Each row is a point. Each copy is the shape, with its points in the same order, turned, moved and blurred by noise. Is it also mirrored, or only turned?
In the rows, zero is written as 100.

Shape (8 x 2):
|  94 | 112 |
|  87 | 103 |
| 110 |  87 |
|  71 |  85 |
|  82 |  29 |
| 172 | 131 |
|  70 | 135 |
|  87 | 115 |
Copy 1 (8 x 2):
| 116 | 106 |
| 107 | 114 |
|  92 |  88 |
|  84 | 126 |
|  31 | 112 |
| 139 |  30 |
| 135 | 132 |
| 119 | 113 |
Copy 1 is: only turned
Copy 2 (8 x 2):
| 115 |  89 |
| 108 |  87 |
| 110 | 116 |
|  79 |  88 |
|  48 | 136 |
| 178 | 134 |
| 123 |  58 |
| 113 |  85 |
Copy 2 is: mirrored
Copy 3 (8 x 2):
| 107 |  94 |
| 119 |  95 |
| 108 | 125 |
| 141 | 102 |
| 177 | 135 |
|  34 | 144 |
| 101 |  60 |
| 115 |  91 |
Copy 3 is: only turned

Shape (8 x 3):
| 115 | 133 | 113 |
|  72 | 107 | 135 |
| 127 |  51 |  59 |
| 106 | 142 | 137 |
| 143 | 114 | 133 |
|  69 | 106 |  87 |
|  76 |  63 | 129 |
|  48 | 132 | 138 |
Copy 1 (8 x 3):
|  88 | 145 |  78 |
|  63 |  87 |  93 |
| 163 |  98 | 114 |
|  64 | 125 |  67 |
|  93 | 115 |  47 |
|  85 | 110 | 126 |
|  90 |  40 | 101 |
|  38 |  95 | 101 |
Copy 1 is: mirrored
Copy 2 (8 x 3):
| 103 |  69 | 127 |
|  58 |  70 |  95 |
| 140 | 140 |  66 |
|  86 |  48 | 129 |
| 127 |  48 | 107 |
|  69 | 113 | 109 |
|  69 |  85 |  55 |
|  32 |  67 | 119 |
Copy 2 is: only turned
Copy 3 (8 x 3):
| 128 |  90 | 122 |
| 117 | 136 |  82 |
|  63 |  43 |  60 |
| 141 | 111 | 122 |
| 143 |  71 |  97 |
|  67 | 122 |  97 |
|  96 | 117 |  46 |
| 118 | 161 | 110 |
Copy 3 is: mirrored
Copy 4 (8 x 3):
|  82 | 119 | 140 |
|  68 |  82 | 101 |
| 122 | 168 |  66 |
|  59 |  99 | 141 |
|  50 | 142 | 129 |
| 116 |  92 |  96 |
|  70 | 101 |  58 |
|  73 |  49 | 113 |
Copy 4 is: mirrored

Shape (10 x 4):
|  83 | 100 | 108 | 119 |
|  70 | 138 | 120 | 115 |
|  78 | 140 | 110 | 105 |
|  69 |  97 | 118 |  82 |
|  86 | 141 | 115 | 106 |
| 128 | 111 | 116 |  77 |
| 123 |  90 |  73 | 111 |
| 136 |  26 |  88 |  40 |
|  79 | 137 |  61 |  94 |
|  83 | 105 | 119 |   7 |
Copy 1 (10 x 4):
| 113 | 112 |  73 |  87 |
|  84 | 137 |  73 |  67 |
|  80 | 125 |  77 |  62 |
| 123 | 118 | 104 |  60 |
|  75 | 125 |  85 |  70 |
|  83 |  89 | 123 |  92 |
| 103 |  61 |  73 |  97 |
| 157 |  28 | 150 |  91 |
|  79 |  86 |  62 |  37 |
| 109 |  96 | 171 |  29 |
Copy 1 is: mirrored
Copy 2 (10 x 4):
|  71 |  97 | 105 |  78 |
|  44 | 117 |  86 |  74 |
|  47 | 111 |  76 |  87 |
|  73 | 130 | 118 | 106 |
|  57 | 120 |  70 |  87 |
| 113 | 135 |  72 |  99 |
| 115 |  71 |  78 |  93 |
| 174 | 107 | 116 | 143 |
|  52 |  77 |  66 | 120 |
|  97 | 167 |  95 | 170 |
Copy 2 is: mirrored
Copy 3 (10 x 4):
|  97 | 125 | 128 | 109 |
|  99 | 159 | 124 | 118 |
| 101 | 155 | 109 | 119 |
| 134 | 131 | 118 |  96 |
|  99 | 156 | 102 | 128 |
| 127 | 107 |  84 | 141 |
|  84 |  80 |  88 | 112 |
| 172 |  38 |  81 |  94 |
|  80 | 143 |  72 |  80 |
| 193 | 138 |  64 | 100 |
Copy 3 is: only turned

Shape (9 x 6):
|  77 |  93 | 142 | 122 | 146 | 118 |
|  54 |  69 | 121 | 124 | 130 |  97 |
| 114 |  98 | 121 |  25 |  57 |  52 |
|  35 |  88 | 112 |  83 |  99 | 104 |
| 100 | 119 |  61 | 124 | 123 |  97 |
|  78 | 115 |  90 |  89 | 125 |  70 |
|  72 |  70 | 151 |  76 |  99 |  58 |
| 141 | 133 |  78 |  70 | 159 |  72 |
| 108 | 157 |  81 |  98 | 122 |  69 |
Copy 1 (9 x 6):
| 148 | 133 |  94 |  81 | 140 |  83 |
| 152 |  93 | 117 |  81 | 148 |  73 |
|  19 |  62 |  83 |  61 | 113 |  51 |
| 114 |  83 | 134 |  47 | 138 |  90 |
| 114 |  79 |  82 | 122 | 139 | 135 |
|  91 |  82 |  94 |  91 | 164 | 103 |
|  92 |  86 | 111 |  68 | 142 |  30 |
|  74 |  95 |  21 | 104 | 164 | 115 |
|  64 | 101 |  79 | 120 | 159 | 126 |
Copy 1 is: only turned
Copy 2 (9 x 6):
|  31 | 141 |  80 | 118 | 108 | 123 |
|  37 | 116 |  82 | 126 | 105 |  85 |
| 146 |  62 | 152 | 130 |  88 | 132 |
|  53 |  80 |  83 | 112 |  60 |  93 |
| 106 | 145 |  60 |  85 | 104 |  89 |
| 106 | 118 |  68 | 124 |  82 |  97 |
|  69 |  97 | 134 | 162 | 103 |  93 |
| 155 | 134 |  53 | 114 | 123 | 147 |
| 139 | 157 |  65 | 120 |  80 | 120 |
Copy 2 is: mirrored
Copy 3 (9 x 6):
|  73 | 112 |  54 | 126 |  74 | 144 |
|  82 |  95 |  43 | 120 | 115 | 124 |
|  88 |  35 | 177 |  93 | 106 | 113 |
|  91 |  53 |  59 |  83 | 106 | 131 |
| 118 | 128 |  78 |  83 |  78 |  79 |
|  93 |  79 |  87 |  99 |  78 |  80 |
|  60 |  54 | 105 | 129 | 120 | 126 |
| 117 | 103 | 121 | 129 |  33 |  69 |
|  88 | 111 | 111 |  81 |  49 |  63 |
Copy 3 is: mirrored

Shape (14 x 8):
|  92 |  77 | 109 | 126 | 105 |  81 | 149 |  75 |
| 116 |  65 |  69 |  99 |  93 | 141 |  64 |  62 |
|  68 |  95 |  68 |  58 |  74 | 123 |  83 | 109 |
|  65 |  84 |  94 | 108 |  66 |  76 | 130 | 117 |
|  60 | 124 |  78 | 126 |  98 | 126 |  82 |  91 |
|  70 | 121 |  71 | 134 |  74 | 136 |  44 |  74 |
| 183 | 129 | 142 |  48 |  87 |  33 | 103 | 122 |
|  82 | 110 |  73 |  77 | 112 | 144 | 118 |  67 |
| 112 | 106 |  57 | 128 | 107 | 127 |  82 | 114 |
| 165 |  78 | 131 |  55 | 140 | 118 | 110 | 108 |
| 106 |  90 |  76 | 153 |  94 | 129 | 131 |  98 |
| 164 | 105 | 116 |  52 | 139 |  26 |  88 | 111 |
| 111 |  94 |  85 | 153 |  79 | 156 | 145 |  54 |
|  76 |  83 | 120 | 127 |  95 | 151 | 102 |  88 |
Copy 1 (14 x 8):
|  74 |  78 |  64 | 129 |  65 | 143 |  89 | 115 |
|  95 | 112 |  55 | 103 | 134 |  83 |  39 | 133 |
| 117 | 143 |  88 |  89 | 138 | 104 | 102 | 111 |
|  88 | 115 |  99 | 101 |  75 | 148 | 113 | 128 |
|  60 | 143 | 104 | 141 | 119 |  98 |  85 | 110 |
|  57 | 143 | 117 | 125 | 145 |  86 |  53 | 130 |
| 182 |  36 | 142 |  98 |  56 | 101 |  72 |  70 |
|  92 | 126 |  53 | 127 | 133 | 122 |  83 |  77 |
|  99 | 150 |  83 | 132 |  85 |  79 |  50 | 116 |
| 143 |  60 |  46 |  94 |  72 |  64 |  74 |  59 |
|  63 | 135 |  65 | 125 |  65 | 120 |  52 | 110 |
| 186 |  35 | 105 | 138 |  65 |  75 |  90 |  96 |
|  42 | 123 |  50 | 120 |  87 | 146 |  25 |  92 |
|  39 | 113 |  68 |  98 |  99 |  92 |  80 |  98 |
Copy 1 is: mirrored
Copy 2 (14 x 8):
|  76 | 128 | 138 |  94 |  68 |  68 |  80 | 114 |
| 105 |  40 | 103 |  72 |  77 | 112 |  94 |  74 |
|  66 |  46 |  73 | 129 |  76 |  95 | 126 |  86 |
|  62 |  94 | 112 | 103 |  58 |  74 | 136 | 136 |
|  80 |  87 |  65 |  96 |  82 | 124 | 105 | 134 |
|  96 |  52 |  55 |  67 |  93 | 139 | 106 | 136 |
|  92 |  97 | 158 |  95 | 186 |  29 | 169 |  84 |
|  48 |  87 |  83 | 113 |  87 | 117 |  84 |  67 |
| 118 |  93 |  98 |  87 |  94 | 147 | 125 | 100 |
| 100 | 108 | 116 |  93 | 129 |  58 | 115 |  16 |
|  99 | 120 | 123 |  67 |  62 | 126 | 108 |  99 |
| 133 |  96 | 151 | 133 | 161 |  32 | 121 |  76 |
|  54 | 120 | 127 |  39 |  58 | 143 |  84 |  90 |
|  76 | 115 |  67 |  63 |  63 |  98 |  97 |  97 |
Copy 2 is: mirrored

Shape (15 x 9):
| 119 | 106 |  86 |  85 |  91 | 102 |  93 |  99 |  85 |
| 114 | 116 |  76 |  83 | 101 |  54 |  50 | 123 |  79 |
| 108 |  33 |  86 | 132 | 109 |  90 | 120 | 102 |  87 |
|  69 |  95 |  89 |  84 | 101 |  38 |  93 | 119 |  87 |
| 113 | 116 | 100 |  97 | 110 | 118 | 110 | 102 | 123 |
|  77 | 113 |  90 | 135 | 146 | 113 |  97 | 111 | 103 |
|  15 | 116 |  74 | 195 |  96 |  87 |  77 | 111 | 103 |
| 112 |  76 | 123 |  89 | 110 | 120 | 115 |  91 | 101 |
| 110 |  95 |  74 |  83 | 110 | 103 | 115 |  40 |  79 |
|  96 | 117 |  70 |  98 | 114 |  90 | 106 | 110 | 114 |
| 108 |  51 |  85 |  89 | 104 | 112 |  63 | 117 | 109 |
|  54 | 118 |  86 |  87 | 104 | 102 | 118 | 112 |  84 |
|  98 | 116 | 111 |  83 | 135 | 116 | 118 | 115 | 192 |
|  90 | 101 |  91 | 145 | 105 |  97 | 115 |  27 | 102 |
| 108 |  80 |  84 |  99 | 104 | 122 | 121 | 105 |  93 |
Copy 1 (15 x 9):
|  75 | 104 |  95 |  81 | 106 |  74 | 104 | 116 |  86 |
|  61 | 112 |  70 |  61 | 108 |  91 |  53 | 133 |  89 |
| 110 |  76 |  47 |  75 |  42 |  65 | 120 | 100 | 118 |
|  93 | 114 |  80 |  62 | 101 |  68 |  45 | 107 | 138 |
| 106 |  97 | 132 |  93 |  90 |  93 | 109 | 111 |  96 |
|  93 |  82 | 102 | 103 |  66 | 133 |  88 |  93 | 126 |
| 109 | 159 |  74 | 123 |  22 | 138 |  65 | 105 | 168 |
| 114 |  73 |  89 | 111 |  97 |  67 | 122 | 101 |  91 |
|  56 | 103 | 103 |  95 |  77 |  50 | 108 |  64 |  86 |
|  93 | 108 | 120 |  68 |  82 |  96 |  87 | 100 | 107 |
| 128 |  99 |  53 |  83 |  97 |  98 | 101 | 100 |  67 |
|  91 | 123 | 104 |  87 | 108 | 103 |  98 |  86 | 150 |
| 161 |  75 | 167 |  89 |  92 | 106 |  86 | 100 |  93 |
|  77 | 114 | 116 | 134 |  26 |  66 | 106 |  68 | 104 |
| 101 |  89 |  90 |  82 |  83 |  88 | 132 |  90 | 102 |
Copy 1 is: mirrored
Copy 2 (15 x 9):
|  91 |  92 |  98 | 106 | 118 |  89 | 119 | 108 |  70 |
|  57 | 102 |  88 |  77 | 117 |  90 | 136 | 163 |  73 |
| 136 | 130 |  92 | 119 | 166 |  99 | 110 | 118 | 118 |
|  90 |  78 |  84 |  79 | 135 |  71 | 108 | 167 | 111 |
|  94 |  81 | 118 | 104 |  93 | 113 |  87 | 100 |  91 |
|  93 |  74 | 110 | 102 | 140 | 151 |  74 | 134 |  95 |
|  76 |  38 |  52 | 133 | 151 | 175 | 111 | 169 | 149 |
| 126 | 107 |  97 | 103 | 111 |  98 |  69 | 103 |  90 |
|  89 |  84 |  80 |  88 | 155 |  84 |  94 |  64 |  78 |
|  83 |  74 | 124 |  87 | 123 | 105 | 103 | 123 | 105 |
| 136 | 118 |  86 |  75 | 110 | 123 | 126 | 127 |  88 |
| 105 |  35 | 100 | 105 | 130 |  95 |  91 | 139 |  88 |
| 105 |  77 | 153 |  70 |  59 | 120 |  59 | 110 | 123 |
|  70 |  80 |  61 | 111 | 155 | 123 |  76 |  64 | 122 |
| 121 |  92 | 114 | 112 | 126 |  99 | 105 | 103 |  90 |
Copy 2 is: only turned
Copy 3 (15 x 9):
| 117 |  87 |  87 | 107 | 117 |  82 | 102 |  95 |  80 |
| 117 |  61 | 135 |  94 | 136 |  49 | 118 |  64 |  92 |
| 124 | 131 |  88 |  68 | 142 |  88 |  84 | 131 | 134 |
| 141 |  86 | 120 |  70 | 115 |  85 | 128 |  57 | 123 |
| 102 |  85 |  92 | 130 | 101 | 115 |  79 |  95 | 101 |
|  88 | 101 | 108 | 140 | 109 |  98 | 109 | 100 | 147 |
|  48 |  73 |  89 |  86 | 116 | 107 | 170 | 102 | 193 |
| 119 | 122 |  97 | 110 | 109 | 118 |  87 | 115 |  86 |
| 115 | 141 |  59 | 120 | 127 |  88 | 103 |  66 |  80 |
| 118 |  76 |  90 | 118 | 113 |  94 |  96 |  74 | 122 |
| 127 |  89 | 118 | 108 | 166 | 103 | 104 | 125 |  95 |
| 137 |  88 |  84 | 119 |  86 | 106 | 140 |  88 | 123 |
| 116 |  69 | 116 | 145 | 104 | 171 |  48 |  81 | 128 |
|  57 | 142 |  54 |  93 | 120 | 110 | 107 |  73 | 114 |
| 133 | 103 |  72 | 114 | 117 |  95 |  92 | 118 | 106 |
Copy 3 is: mirrored

Shape (12 x 9):
| 140 |  73 |  74 | 119 | 124 |  89 | 102 | 113 |  83 |
|  53 |  61 |  62 | 122 | 122 | 122 | 108 | 109 |  78 |
|  54 |  55 |  66 |  89 | 111 |  85 |  76 |  52 | 131 |
| 129 | 118 |  71 | 111 | 117 | 123 |  85 |  75 | 119 |
|  87 | 172 | 121 | 120 |  75 |  10 |  79 | 117 |  90 |
| 114 | 153 | 155 | 128 |  88 |  32 | 149 | 115 |  89 |
|  73 |  67 | 158 |  99 | 100 | 123 | 112 | 116 | 141 |
|  52 |  66 |  51 |  46 | 102 | 122 | 132 | 113 |  91 |
|  80 | 118 | 106 | 125 |  69 | 100 |  67 | 117 |  78 |
| 123 | 113 |  64 | 128 |  34 |  90 |  70 | 110 | 105 |
|  82 |  58 | 145 |  56 | 120 | 115 |  87 | 107 | 104 |
|  86 |  77 | 125 |  94 | 115 |  89 | 161 |  39 |  73 |
Copy 1 (12 x 9):
|  73 |  89 | 100 | 117 |  78 | 113 |  55 |  96 | 105 |
|  57 |  35 | 139 | 111 | 128 | 122 |  88 |  80 | 112 |
|  77 |  62 |  92 | 115 | 165 | 154 | 118 | 130 |  94 |
| 111 | 118 | 114 |  83 | 120 | 105 |  81 | 103 | 100 |
| 160 |  83 | 131 | 159 |  28 | 128 | 146 | 124 |  61 |
| 130 |  78 | 101 | 160 |  22 |  51 | 139 | 113 |  72 |
|  44 |  75 | 122 | 106 | 103 |  73 | 150 | 154 | 130 |
|  64 |  27 |  85 |  79 | 120 | 138 | 131 |  63 | 143 |
|  91 |  96 | 163 | 129 |  75 | 129 | 133 |  92 |  95 |
| 114 | 139 | 133 | 150 |  89 | 143 | 112 |  80 | 128 |
|  27 |  69 | 102 |  75 |  86 | 114 | 142 | 141 | 104 |
|  58 |  57 |  63 | 122 | 117 |  60 | 131 |  82 |  55 |
Copy 1 is: only turned
Copy 2 (12 x 9):
| 137 | 102 | 100 | 112 |  56 | 143 | 102 | 103 |  78 |
|  96 | 132 | 117 |  78 | 111 | 134 | 127 |  79 |  75 |
|  46 | 129 | 120 | 126 |  96 | 133 | 109 |  80 | 133 |
| 107 |  84 |  91 | 148 |  88 | 124 | 128 | 122 |  98 |
|  83 |  75 |  85 | 124 |  70 |  16 |  32 | 140 |  72 |
| 165 | 108 |  81 | 125 |  88 |  28 |  31 | 129 |  88 |
| 134 | 112 | 139 |  85 | 138 | 106 |  89 | 117 | 148 |
|  98 |  98 | 119 |  91 | 116 | 105 | 139 |  16 |  99 |
|  94 |  91 |  79 |  82 |  95 |  70 | 116 | 137 |  89 |
| 104 | 100 |  79 | 109 |  35 |  64 | 142 | 139 | 106 |
| 119 |  69 | 128 |  81 | 132 | 124 |  78 |  81 | 149 |
| 138 | 143 |  66 | 127 | 137 | 120 |  64 |  60 | 127 |
Copy 2 is: only turned
